Rows are points. Each copy is the shape, with its points in the same order, turned, moved and blurred by noise. Say if it was mirrored as well.

Shape, 5 rows:
[[ 0.56 -0.28]
 [ 0.11 -0.40]
 [ 0.03  0.25]
 [ 0.12 -0.64]
 [ 0.19  0.29]]
Copy 1:
[[ 0.49 -0.43]
 [ 0.03 -0.32]
 [ 0.29  0.30]
 [-0.05 -0.52]
 [ 0.43  0.26]]
Copy 1 is: only turned
Copy 2:
[[ 0.12  0.45]
 [ 0.26 -0.07]
 [-0.40 -0.11]
 [ 0.49  0.00]
 [-0.42  0.04]]
Copy 2 is: only turned
Copy 3 (5 x 2):
[[-0.63 -0.20]
 [-0.26 -0.42]
 [ 0.01  0.17]
 [-0.32 -0.65]
 [-0.13  0.28]]
Copy 3 is: mirrored

Shape (8 x 3):
[[-0.03 -0.01 -0.65]
 [-0.22  0.20  0.25]
 [-0.12 -0.31 -0.42]
 [ 0.62  0.16  0.24]
 [ 0.41 -0.37  0.26]
 [-0.17 -0.42  0.25]
 [-0.23  0.49 -0.32]
 [-0.21 -0.35  0.28]]
Copy 1, 8 rows:
[[ 0.05 -0.53  0.35]
 [ 0.21  0.36  0.25]
 [ 0.24 -0.40  0.07]
 [-0.56  0.24 -0.06]
 [-0.16  0.10 -0.50]
 [ 0.36  0.13 -0.22]
 [ 0.11 -0.04  0.73]
 [ 0.39  0.26 -0.19]]
Copy 1 is: only turned
Copy 2 (8 x 3):
[[-0.67  0.35 -0.31]
 [ 0.05 -0.17  0.09]
 [-0.40  0.61  0.04]
 [ 0.39  0.18 -0.58]
 [ 0.41  0.49 -0.10]
 [ 0.17  0.38  0.30]
 [-0.47 -0.28 -0.25]
 [ 0.11  0.24  0.36]]
Copy 2 is: mirrored
Copy 3:
[[-0.44 -0.08 -0.45]
 [ 0.23  0.36  0.11]
 [-0.22 -0.23 -0.16]
 [-0.35  0.43  0.70]
 [-0.15 -0.13  0.69]
 [ 0.22 -0.24  0.21]
 [-0.16  0.50 -0.37]
 [ 0.36 -0.18  0.26]]
Copy 3 is: mirrored

Shape, 9 rows:
[[-0.38  0.51  0.10  0.03]
 [ 0.56 -0.35 -0.66  0.02]
 [-0.33  0.03  0.65 -0.35]
 [-0.24  0.47  0.22  0.28]
 [-0.22  0.29 -0.34  0.68]
 [-0.16 -0.21 -0.35  0.05]
 [ 0.01 -0.21 -0.45  0.04]
 [-0.29  0.18  0.28  0.12]
 [ 0.16 -0.21 -0.40 -0.48]]
Copy 1:
[[ 0.37 -0.33 -0.44  0.12]
 [-0.42  0.35  0.68 -0.20]
 [-0.08 -0.31 -0.46  0.69]
 [ 0.28  0.03 -0.61 -0.03]
 [ 0.53  0.42 -0.13 -0.33]
 [ 0.13  0.17  0.28  0.24]
 [-0.04  0.17  0.32  0.00]
 [ 0.20  0.11 -0.46  0.30]
 [-0.14 -0.11  0.55  0.30]]
Copy 1 is: only turned
Copy 2 (9 x 4):
[[-0.39  0.23  0.52  0.18]
 [ 0.19 -0.41 -0.33 -0.65]
 [-0.55  0.25 -0.13  0.60]
 [ 0.00  0.49  0.40  0.25]
 [ 0.42  0.18  0.51 -0.06]
 [ 0.18 -0.31  0.02  0.04]
 [ 0.06 -0.46  0.05 -0.16]
 [-0.16  0.25  0.27  0.37]
 [-0.39 -0.44 -0.27 -0.16]]
Copy 2 is: mirrored
Copy 3:
[[-0.22 -0.09  0.11  0.49]
 [ 0.13  0.29  0.23 -0.88]
 [-0.06  0.40 -0.50  0.64]
 [-0.06 -0.33  0.02  0.45]
 [-0.26 -0.66  0.13 -0.09]
 [-0.32  0.05 -0.08 -0.30]
 [-0.26  0.08  0.07 -0.44]
 [-0.09 -0.10 -0.21  0.35]
 [-0.17  0.60  0.14 -0.36]]
Copy 3 is: mirrored
Copy 4, 9 rows:
[[ 0.24 -0.39 -0.32  0.32]
 [ 0.15  0.69  0.40 -0.31]
 [-0.59 -0.52 -0.42  0.11]
 [ 0.18 -0.37 -0.12  0.55]
 [ 0.58 -0.21  0.40  0.40]
 [ 0.18 -0.08  0.25 -0.26]
 [ 0.20  0.11  0.23 -0.27]
 [-0.12 -0.40 -0.04  0.28]
 [ 0.00  0.34 -0.15 -0.48]]
Copy 4 is: only turned

Shape, 12 rows:
[[ 0.06  0.57  0.53  0.31  0.18 -0.38]
 [ 0.60  0.18  0.13  0.07  0.24 -0.31]
 [-0.13  0.36  0.13  0.31  0.11 -0.04]
 [-0.44 -0.77 -0.21 -0.27 -0.02  0.09]
 [-0.18 -0.27 -0.39  0.37  0.06 -0.46]
 [-0.65  0.30 -0.02 -0.19  0.36  0.04]
 [ 0.10  0.03 -0.36 -0.07  0.09  0.44]
 [ 0.78  0.17 -0.18  0.24  0.49  0.49]
 [ 0.05 -0.07  0.14  0.46 -0.33  0.05]
 [ 0.18  0.05  0.22 -0.26  0.34 -0.51]
 [-0.35  0.22  0.01  0.39  0.17 -0.37]
 [ 0.17 -0.33 -0.26 -0.34 -0.18 -0.13]]
Copy 1 (12 x 6):
[[ 0.14 -0.23 -0.08  0.15  0.46  0.65]
 [ 0.59  0.09 -0.18  0.04  0.04  0.36]
 [-0.05 -0.26  0.08  0.27  0.17  0.22]
 [ 0.29 -0.19  0.85 -0.28 -0.06 -0.68]
 [ 0.35 -0.24 -0.01  0.13  0.36 -0.60]
 [ 0.03 -0.81  0.59  0.22 -0.01  0.04]
 [ 0.10 -0.12  0.27  0.17 -0.54 -0.15]
 [ 0.41  0.40 -0.01  0.57 -0.61  0.25]
 [-0.21  0.18  0.09 -0.07  0.19 -0.12]
 [ 0.73 -0.31  0.16 -0.14  0.18  0.30]
 [ 0.06 -0.43  0.07  0.26  0.47 -0.05]
 [ 0.46 -0.10  0.18 -0.43 -0.21 -0.32]]
Copy 1 is: only turned
Copy 2, 12 rows:
[[ 0.40  0.29  0.91 -0.49 -0.22  0.18]
 [-0.15  0.04  0.84 -0.07 -0.52  0.10]
 [ 0.36  0.14  0.59 -0.23  0.05 -0.08]
 [-0.52 -0.07 -0.38 -0.22  0.21 -0.44]
 [-0.10 -0.55  0.42 -0.21  0.21 -0.33]
 [-0.08  0.52  0.45 -0.25  0.63 -0.39]
 [-0.23  0.20  0.31  0.51  0.11 -0.28]
 [-0.03  0.26  0.74  0.67 -0.72 -0.42]
 [ 0.38 -0.12 -0.04  0.00 -0.16  0.10]
 [-0.52  0.15  0.64 -0.51 -0.23 -0.04]
 [ 0.23 -0.12  0.62 -0.40  0.23 -0.26]
 [-0.56 -0.15  0.02  0.07 -0.11  0.07]]
Copy 2 is: only turned
Copy 3 (12 x 6):
[[-0.11  0.25  0.64  0.42  0.06 -0.39]
 [-0.34  0.24  0.27 -0.13 -0.16 -0.54]
 [ 0.17 -0.09  0.33  0.21  0.16 -0.24]
 [ 0.46  0.06 -0.65 -0.11 -0.39  0.35]
 [ 0.57  0.05  0.30 -0.38 -0.54  0.01]
 [ 0.67  0.28 -0.04  0.41  0.22 -0.13]
 [ 0.29 -0.15 -0.33 -0.26  0.26 -0.25]
 [-0.22 -0.48 -0.07 -0.20  0.12 -1.00]
 [-0.05 -0.38  0.28 -0.02 -0.11  0.13]
 [-0.11  0.65  0.09 -0.01 -0.22 -0.28]
 [ 0.46  0.10  0.44  0.11 -0.23 -0.11]
 [-0.10  0.16 -0.23 -0.50 -0.06  0.07]]
Copy 3 is: only turned

Shape (14 x 8):
[[ 0.56  0.44  0.05  0.15 -0.58  0.24  0.12 -0.50]
 [-0.07  0.34  0.28 -0.15 -0.42  0.05  0.88 -0.18]
 [ 0.00  0.20  0.57 -0.15  0.03  0.32 -0.44  0.03]
 [ 0.69 -0.23  0.22 -0.80  0.51 -0.17 -0.28  0.29]
 [-0.16  0.21 -0.23 -0.39  0.10  0.19  0.38  0.10]
 [-0.23  0.12  0.54 -0.08  0.43 -0.53 -0.21  0.14]
 [-0.07  0.20  0.07 -0.04 -0.36 -0.69  0.13  0.34]
 [-0.70  0.37  0.08 -0.35  0.05  0.18 -0.26 -0.07]
 [ 0.13 -0.55  0.11  0.10  0.10  0.22 -0.06  0.16]
 [-0.19  0.19 -0.32  0.62 -0.15 -0.16  0.03 -0.76]
 [ 0.87  0.30  0.50 -0.12  0.01  0.15  0.40  0.14]
 [-0.53 -0.16  0.04  0.06  0.08  0.22 -0.28 -0.17]
 [ 0.30  0.11 -0.21  0.23  0.01 -0.15  0.57  0.28]
 [ 0.26 -0.16  0.36 -0.12  0.28  0.10  0.13  0.29]]
Copy 1, 14 rows:
[[-0.11 -0.47 -0.41 -0.14  0.15  0.79 -0.23 -0.16]
 [ 0.22 -0.32  0.26 -0.08  0.38  0.25  0.00 -0.65]
 [-0.25  0.33 -0.54  0.35 -0.29  0.24  0.36 -0.16]
 [-0.09 -0.09 -0.68 -0.24 -0.92 -0.57  0.35 -0.14]
 [ 0.09  0.15  0.22 -0.47 -0.14  0.12  0.33 -0.28]
 [-0.55  0.31 -0.06  0.36 -0.20 -0.54  0.08 -0.23]
 [-0.53 -0.51  0.26  0.04  0.08 -0.28  0.22 -0.03]
 [-0.30  0.45  0.32  0.20 -0.43  0.39  0.38 -0.28]
 [ 0.31  0.15 -0.24  0.03 -0.23 -0.17  0.11  0.48]
 [-0.31  0.13  0.32 -0.03  0.13  0.61 -0.78  0.29]
 [ 0.12 -0.32 -0.82 -0.21  0.20 -0.12  0.17 -0.43]
 [-0.04  0.47  0.16  0.25 -0.35  0.24  0.14  0.25]
 [ 0.00 -0.19  0.00 -0.56  0.36 -0.15  0.07  0.05]
 [ 0.18  0.16 -0.39 -0.07 -0.11 -0.37  0.27 -0.06]]
Copy 1 is: only turned
Copy 2, 14 rows:
[[ 0.00  0.09  0.80 -0.55  0.48  0.28 -0.20 -0.81]
 [ 0.21 -0.48 -0.03 -0.63  0.06  0.09 -0.60 -0.90]
 [-0.36  0.24  0.17 -0.32 -0.24  0.55  0.15 -0.23]
 [ 0.13 -0.03  0.25  0.14 -0.73 -0.16  0.59 -0.42]
 [ 0.19 -0.55 -0.11  0.19  0.00  0.23 -0.13 -0.46]
 [-0.59 -0.28 -0.14 -0.34 -0.46 -0.21  0.27  0.00]
 [-0.11 -0.33  0.39 -0.41 -0.25 -0.34 -0.45  0.12]
 [-0.73 -0.32 -0.24  0.11 -0.17  0.59 -0.24 -0.30]
 [ 0.29  0.40 -0.20 -0.10 -0.04  0.04  0.09 -0.11]
 [-0.47 -0.03  0.15 -0.19  0.90 -0.21 -0.34 -0.38]
 [ 0.48 -0.24  0.33 -0.72 -0.24  0.11  0.38 -0.60]
 [-0.44  0.21 -0.37  0.10  0.19  0.26 -0.22 -0.19]
 [ 0.47 -0.49  0.15 -0.31  0.22 -0.19 -0.13 -0.08]
 [ 0.28  0.05 -0.07 -0.31 -0.26  0.05  0.31 -0.26]]
Copy 2 is: only turned
Copy 3:
[[ 0.14 -0.36 -0.16  0.66  0.58  0.09  0.13 -0.63]
 [ 0.51 -0.12  0.27  0.44  0.18  0.73 -0.02 -0.14]
 [ 0.20  0.48 -0.32  0.07  0.40 -0.30 -0.47 -0.08]
 [-0.14  0.79  0.46 -0.10  0.24 -0.70  0.38 -0.10]
 [ 0.16 -0.02  0.41  0.36 -0.12  0.00 -0.10  0.20]
 [ 0.14  0.71 -0.33 -0.23 -0.29  0.11  0.05  0.10]
 [-0.17  0.07 -0.14  0.17  0.14  0.40  0.39  0.61]
 [-0.08  0.27 -0.07  0.23 -0.25  0.01 -0.79  0.09]
 [ 0.25 -0.16  0.15 -0.47  0.34 -0.34 -0.03 -0.03]
 [-0.06 -0.59 -0.55  0.11 -0.37  0.27  0.00 -0.55]
 [ 0.69  0.28  0.13  0.45  0.60 -0.20  0.51 -0.18]
 [-0.05 -0.07 -0.20 -0.21 -0.15  0.00 -0.56 -0.13]
 [ 0.46 -0.26  0.13  0.18 -0.01  0.02  0.51  0.29]
 [ 0.39  0.41  0.14 -0.15  0.27 -0.22  0.05  0.13]]
Copy 3 is: only turned
